Each row is a point. The ring and each string are closed loops that go straight from each point to the next, and from the last back to the first. Before rounding, they use only three directions, however many columns there are. Count how often each string passes through the ring. Passing back the other way cancels.
(in the rows, 128 means zero)

Ring (7 x 4):
[[173 135 124 116]
 [143 145  92 131]
 [ 95 141  78 153]
 [ 74 111 104 169]
 [ 97  92 134 165]
 [140  89 162 143]
 [178 114 158 114]]
String, 25 rows:
[[ 58 111  70 196]
 [ 93 107  85 183]
 [117 118 119 145]
 [ 81 128 118 141]
 [ 38 126  68 183]
 [ 55 124  51 194]
 [105 120  88 166]
 [105 131 122 132]
 [ 82 150 104 127]
 [ 91 154  71 144]
 [117 149  48 161]
 [136 131  72 160]
 [121 133 114 133]
 [114 151 109 118]
 [129 157  78 131]
 [146 146  51 158]
 [136 131  78 156]
 [116 135 111 133]
 [100 148  97 131]
 [ 87 152  61 154]
 [ 81 141  46 176]
 [ 99 122  66 180]
 [100 127 111 144]
 [ 71 135 113 138]
 [ 36 127  79 175]]
Times through: 5
String (18 x 4):
[[153 130  98 142]
 [153 141  62 155]
 [110 161  52 147]
 [ 86 150  94 133]
 [ 97 134 118 132]
 [ 96 126 112 145]
 [ 65 124 113 150]
 [ 57 101 111 177]
 [ 83  76 116 197]
 [117  86 129 173]
 [130 102 130 153]
 [123 113 151 128]
 [147 101 178 118]
 [200  91 197 109]
 [216 102 174 110]
 [180 131 166  90]
 [153 135 140 108]
 [134 128 126 127]]
Times through: 0

Ring (7 x 8):
[[146  86 151  88 116 118 149 131]
 [143  91 109  80 100  98  82 122]
 [119 104  72  92  95 119  54 114]
 [ 97 110  54 109 104 155  73 116]
 [ 88 109  78 123 123 189 137 125]
 [ 99 104 126 124 131 190 181 129]
 [122  95 157 110 128 163 187 131]]
String:
[[117  87 117 110 142 177 206 147]
 [100 106 172 131 133 199 210 125]
 [107 107 169 123 124 179 181 120]
 [117 100 124 107 116 152 137 123]
 [141  81 122  89 127 131 164 142]
 [159  73 153  80 129 114 183 146]
 [153  86 186  88 115 113 160 127]
 [126 105 165 103 104 133 123 111]
 [134  92 118  91 112 124 121 127]
 [159  76 101  69 112  89 112 139]
 [164  76  95  62 103  72  83 134]
 [142  99 107  79  86  86  44 110]
 [116 109 109 101  95 129  73 108]
 [128  92  83  90 110 125 101 129]
 [132  90  48  80 105 109  68 130]
 [ 98 117  41 102  86 132  14 102]
 [ 78 130  50 120  86 160  22  93]
 [ 80 126  79 124  97 173  67 100]
 [118  95  85  99 116 144 119 130]
 [106  97  51 104 120 159 115 133]
 [ 72 113  36 129 125 205 123 126]
 [ 63 125  87 143 121 220 137 112]
 [ 91 115 117 125 114 182 131 113]
 [120  91  91 100 124 150 143 136]
 [115  90  98 107 135 169 177 142]]
Times through: 5
